Every row gives one point. To make a cloud, some directions were put in groups of two or more. Within a group, all points are equally far from the middle, so they leave a hole (a ring in 2 directions, a hollow ball in 3). The other directions are filled evenly. Then the cloud was stretched, turned, moved and blurred a little. How many holes are there, and how many directions does each take, smallest first?

Cloud (15 x 2):
0: -7.1 -0.3
1: -4.4  4.9
2: -7.4  1.4
3: -3.3  5.3
4: -1.3  5.4
5: -6.4  3.6
6:  3.7  3.9
7:  5.6  1.8
8: -7.2 -0.1
9: -0.3  5.4
10: -5.6  4.4
11: -0.7  5.4
12:  4.5  3.2
13:  4.2  3.4
14: -2.6 -3.9
Holes: 1 (2)

Cloud (22 x 3):
0:  1.9 -3.8  0.6
1:  2.3  7.9  2.4
2:  0.6 -1.8 -3.7
3: -9.5 -0.9  0.5
4:  0.6 -2.4  6.9
5: -1.4  6.6  1.4
6:  8.3 -0.5  2.7
7:  0.9 -4.2  0.5
8: -2.2  6.4  0.8
9: -8.6  4.5 -3.2
10:  0.0 -1.8 -4.3
11: -2.8  6.6 -2.2
12: -3.4 -1.4  4.9
13:  6.4  7.2  0.7
14: -3.3 -2.1  4.7
15: -3.3  3.6  3.8
16: -2.2  3.4  4.9
17:  1.6  7.1 -1.4
18:  8.7  3.8  0.9
19:  5.7  7.1  0.2
20: -9.9  2.1 -1.3
21: -8.2 -0.8  1.4
Holes: 1 (2)

Cloud (32 x 4):
0: -2.4 -7.0 -1.3  3.0
1: -3.4 -3.2 -1.5 -6.7
2: -3.9 -0.5  6.7 -3.4
3:  4.2  0.5 -3.7 -4.4
4: -7.7 -1.1 -1.8 -4.0
5:  4.6 -6.1 -1.8 -1.5
6:  3.0 -7.0 -1.1 -1.7
7: -7.1 -1.5 -2.1 -4.4
8:  6.1 -2.1 -2.1  3.2
9: -4.2  1.8  6.5 -4.2
10: -4.8  6.5 -2.5  6.7
11: -4.2 -0.1  6.5 -4.2
12: -2.8  2.5  3.1  7.1
13: -4.9  1.4  3.6  6.5
14: -9.6  5.0 -0.1  3.0
15: -2.6  7.3 -3.0  2.0
16: -0.4 -5.0 -7.0  5.5
17:  4.6 -6.0 -2.4  0.5
18:  0.8  2.7 -0.4  8.2
19: -5.6 -1.8  1.0 -6.6
20:  1.4  0.6 -7.0  7.9
21: -3.1  5.7 -3.5  7.8
22: -5.7 -1.6  4.1  4.4
23:  3.6  1.2 -4.2 -4.0
24: -0.8 -5.4  1.3 -6.0
25: -7.0  6.9  0.7  0.3
26:  5.9  1.4 -0.1 -2.1
27: -5.1  1.6  5.8 -5.0
28:  0.8  5.9 -2.5 -1.5
29: -9.7  1.2  0.0  5.8
30: -3.8 -1.4  6.6 -1.2
31:  6.6 -2.6 -1.7  0.8
Holes: 2 (2, 2)

Cloud (53 x 6):
0:  -1.3  -1.3 -10.3  -4.3   2.9   6.7
1:  -5.1   0.9   2.8  -3.6  -0.1  -0.5
2:   0.0  -1.0  -6.2   3.6   0.0   0.5
3:   0.7   2.1  -0.3   1.3  -2.4  -1.4
4:  -0.4  -3.0   0.1   5.1   0.6   5.4
5:  -2.9  -5.4  -4.2   6.9  -0.7   0.5
6:  -7.5   5.8   1.6  -3.4  -2.6  -2.6
7:  -8.1   3.1  -3.2  -3.2   3.1  -2.0
8:  -4.4   4.1   7.7  -3.6  -0.3  -2.6
9:  -5.5   1.0  -7.7   1.4   1.3  -5.1
10:  -0.7  -7.8  -0.4   0.2   7.9   0.4
11:   1.3  -3.6   3.8  -3.9   3.3   7.5
12:   3.5   5.7   1.8   4.8   4.3   1.2
13:  -3.2   7.5   5.3  -5.5   1.1  -1.0
14:  -5.6   7.7   4.3  -3.1  -3.6  -2.6
15:  -4.8  -4.1   0.8   0.7   4.9  -4.2
16:  -1.3   3.8  -6.1  -4.5   4.9   5.9
17:  -4.3   1.2   1.8   3.4  -6.5  -0.1
18:   8.3  -2.7  -0.4   1.8   5.4   6.6
19:   9.0  -1.5  -0.2   0.2   2.4   5.6
20:  -5.0   2.5  -1.0  -0.5  -0.8  -4.1
21:   1.3  11.1  -3.5   5.3   1.0  -1.9
22:  -0.8   7.7  -0.1  -0.5   2.0  -5.6
23:   0.3  -1.3  -7.5  -3.8   8.8  -1.3
24:   4.4  -6.4  -6.6  -3.3   4.5   4.4
25:   6.5   0.8  -0.7  -3.0   2.3   7.3
26:  -8.9  -0.6  -2.1   1.9  -1.1   0.3
27:  -4.4  -3.1  -5.4   0.5   4.7  -6.4
28:   1.1  -5.4  -6.3   1.0   2.1   7.3
29:   2.8   0.1   5.9   4.9  -1.1  -1.9
30:   5.6   2.8  -2.0   1.3   0.6  -1.4
31:   2.9   9.8   4.9  -5.4  -3.8  -8.0
32:  -4.9  -4.3  -1.5   1.8  -5.7   2.9
33:  -7.8   1.0  -2.3   9.3  -5.2  -4.7
34:  -6.6   3.3  -0.1   4.6  -2.4  -5.0
35:   4.1  -1.1  -3.5  -3.2   9.7   0.2
36:   8.3  -1.1   3.4  -3.3   1.9   0.0
37:   0.2   9.1  -0.1  -1.2   1.9  -0.7
38:   0.0   6.5  -4.3  -4.6   6.8   1.3
39:  -5.2  10.3   2.7   7.6  -2.5  -1.4
40:   2.5  -6.1  -3.1  -0.8   5.6  -2.7
41:  -1.4  10.5  -0.8   2.1   0.0  -7.9
42:  -4.3   3.8   5.3  -0.7  -6.8  -6.5
43:   0.9  -5.5   4.8   3.6  -0.1   1.7
44:  -1.4  -5.4  -0.1   3.7  -6.4  -1.7
45:   0.4  -0.2  -0.6  -0.4   8.9   9.2
46:   2.0   9.4   3.5  -2.4  -2.9   0.3
47:   3.8  -2.4   3.6  -1.5  10.2   2.2
48:   2.3  12.0   0.1  -0.6  -2.4   0.0
49:  -7.0   2.6  -5.2  -0.1   1.3  -1.5
50:  -0.3   1.8   2.8  -1.6   7.9   4.5
51:  -2.3   3.5  -4.9  -3.4   7.9   1.2
52:   0.3  -4.1  -3.3  -8.1   5.4   2.1
Holes: 0

Cloud (87 x 8):
0:  -1.6  -2.4   1.5  -4.8  -6.7   4.0  -5.3   3.4
1:  -2.6   2.8   3.7   6.8  -3.0   4.6  -3.5   4.6
2: -10.3   3.3  -3.2  -5.2  -1.0  -4.5   2.0   3.5
3:  -3.8   6.1  10.9   3.1   0.3  -0.2   4.8   1.5
4:   2.6   2.8  -2.3  -2.4  -1.4  -1.9  -6.3   1.7
5:  -4.3  -5.3   3.9   2.6  -6.3   0.3  -0.3   6.0
6:   6.8   7.3  -3.6   4.4  -4.9  -0.7   1.1   3.6
7:   4.3   5.7  -7.5   3.1  -1.2  -4.0   4.1   3.6
8:  -3.5   1.6   0.9  -2.9  -8.6   5.6  -3.8  -6.3
9:  -3.7   3.4  -9.6   2.2  -3.6  -5.8   2.6  -1.0
10:  -4.4   3.7   1.7   8.1   2.2  -4.4   6.9   7.2
11:  -9.0   2.4   3.5  -0.3  -1.4  -4.8  -2.9  -3.5
12:   0.0   1.8   5.7   4.9  -0.4  -2.2   4.6  -4.9
13:  -7.0  -0.1   6.5   9.8  -3.1   0.2  -1.8   3.0
14:  -6.7  -1.1   3.3  -3.9  -6.7  -3.0  -0.9  -2.7
15:   3.0   3.9  -3.0   5.6  -3.6  -2.5  -4.6   1.7
16:   5.3   6.9   0.3   8.3  -0.9   4.7   2.0   2.8
17:  -7.7  -2.2  -4.8  -0.8  -7.7   3.3  -3.0  -0.9
18:  -1.8  10.8   0.9   4.7   5.5  -4.2   3.4  -0.6
19:   9.1   6.1  -2.8   0.5  -4.0   1.3   2.1  -5.0
20:  -2.7  -2.2  -2.9  -1.0  -6.0   4.4  -6.4  -8.5
21:  -3.8  -2.8  -3.2   1.6  -4.7   7.3  -1.0  -2.9
22:   0.2   1.4  -5.1  -6.2  -7.2  -3.0  -1.4  -5.4
23:  -0.7   0.8  -5.9  -1.7  -4.5   1.6  -8.1  -3.4
24:   1.3   6.3  -1.6   6.8  -0.1  -4.9   8.5   5.3
25:  -4.4   0.9  -0.4   4.3  -4.3  -2.3   5.2  -6.0
26:  -0.2   2.2  -1.6   7.7  -2.2  -5.7   0.9  -5.4
27:  -3.5   6.9   2.1   8.6   5.3  -1.7   4.8   5.1
28:  -4.4   2.0  -7.3  -1.2  -1.6  -2.3   0.9   6.5
29:  -4.4   2.0  -6.3   6.9  -3.8   1.4   1.1  -2.8
30:  -5.6   5.0   1.2  -6.2  -0.3  -2.8  -4.7   2.2
31:   1.3   3.4   8.0   3.8  -5.4  -0.7   6.3   2.5
32:   8.3   7.0  -5.7   3.1  -1.6  -1.9   1.0  -3.2
33:  -8.9   0.7   1.4  -6.1  -4.5  -0.9   4.8   1.3
34:  -6.8  -6.8   7.4   1.9  -2.2   6.1  -2.2   2.7
35:   1.2   2.3   7.7  -0.9   5.2   1.0   6.7   7.0
36:  -1.1  -0.3  -0.1   6.0  -7.7   7.8  -2.4  -0.7
37:  -2.1   1.9   1.6   2.1  -4.6  -1.4  -0.7  -9.8
38:   1.8  -1.8  -3.9  -2.2  -2.9   0.1  -1.0  -7.6
39:  -3.8  -3.1   4.3  -7.8  -4.3   2.2  -3.5  -4.8
40:   1.9   5.4   9.9   6.2  -3.0   4.0   1.7  -4.3
41:  -6.2   1.7   8.5  -2.7   1.3  -1.3   1.0   8.0
42:   6.4   3.4  -2.2   5.7  -1.8  -1.8  -0.1  -6.5
43:   0.1  -1.5   2.9  11.9  -2.3   4.1   2.0  -2.0
44:   5.9   2.0  -5.4   0.0  -3.2   1.0   6.7   3.0
45:  -3.9   6.7  -5.1  -4.3  -1.8  -5.2   4.0  -2.4
46:   5.3   6.5   7.2  -3.3  -1.5   5.2   2.0   0.6
47:   3.6   6.6   7.1   4.9   4.4   4.9   1.1  -2.8
48:  -2.5   3.3   4.2  -5.8   5.4   4.4   1.4  -0.1
49:  -3.1  -6.1   4.2   0.2  -0.8   8.0   2.0   3.0
50:  -6.4  -4.7  11.0  -1.6  -2.3   4.3  -2.8   0.7
51:  -4.0   4.6  -7.9   2.4  -6.4  -2.1  -4.2  -3.7
52:  -1.0   0.9   6.5  -1.3  -7.4   8.7   1.0  -1.1
53:   3.8  -2.9   3.5  -5.5  -6.5   2.2  -0.6  -3.1
54:   2.6   0.2   0.1  -4.7  -0.4   7.5  -4.1   1.9
55:   2.3   7.6   7.1  -0.8   4.6  -0.9   6.2   5.4
56:   5.1   6.0  -0.6   2.7  -5.5   2.4  -5.8   0.1
57:  -3.5   0.7   7.9   3.2  -4.2   1.6  -6.3   1.5
58:  -1.4  10.0   6.7   7.1   3.1  -0.1   4.5   5.4
59:   4.2   8.2   8.3   9.7   2.8   1.1   2.4   1.4
60:   3.0   6.0   5.1  -1.8  -4.3   4.0   4.4  -3.1
61:   7.4   6.5   3.9  -3.5  -0.3  -0.8   0.4   0.4
62:   0.2   2.5  -1.4   0.4  -2.3  -0.9  -1.2 -10.2
63:  -7.3   0.1   1.2   4.1  -1.1   2.6   6.5  -1.3
64:  -2.9   2.0  -8.1   0.1  -6.6  -5.6  -2.4   0.0
65:   7.9   1.0   5.3  -3.2  -4.2   6.5  -1.3  -0.1
66:  -1.4  -0.5   4.6   8.1   1.4  -0.7   5.4  -2.4
67:  -5.0   5.7  -0.1   4.2  -7.2  -2.2   1.3   4.3
68:  -3.3  -1.5   0.5   6.8  -7.9   4.0   4.0   4.4
69:   0.8  -3.2   0.6  -4.3  -2.9   3.8  -7.9  -2.2
70:  -3.5  -6.7   1.5   2.0  -6.2   1.5  -4.4   2.0
71:   2.8   6.6   0.8  -2.2  -3.0  -5.6  -0.6   1.8
72:  -7.7  -4.5   1.7   2.2  -5.7   2.1   6.2   5.4
73:   5.2   8.2   7.2   1.0  -2.3  -0.3   2.8  -0.4
74:  -3.9  -1.9   0.8  -2.8  -8.6   1.8  -3.9  -8.5
75:  -6.4   2.0   3.4  -6.7  -3.6   0.7  -0.7  -5.1
76: -10.2   2.0  -1.8  -1.9   1.2  -2.4   1.3  -3.4
77:   4.4  -1.9   4.3  -2.2  -4.2   5.5   6.9   2.5
78:  -1.6  -4.6  -1.0  -3.9  -0.7   6.6  -1.4  -2.9
79:   2.1   9.4  -0.4   0.7   2.1   1.2  -0.2  -6.7
80:   0.7   3.7   5.8  -1.2  -3.2  -0.9  -5.6  -5.3
81:  -2.6  -0.3   1.7   4.3  -4.3   5.2  -7.6   0.2
82:  -2.3  -1.2  -7.7   1.0  -4.7  -1.0   6.2   1.3
83:   3.8   0.9   0.8   4.2   1.5   3.6  -5.4  -5.1
84:  -1.0  -2.0   1.1  -5.1   2.4   4.1   1.7  -3.2
85:  -0.5   4.6   1.3  -1.5   1.5  -4.9   4.3  -3.9
86:  -8.6   4.1   5.2   0.3  -4.1  -3.6   0.8  -1.5
Holes: 1 (8)
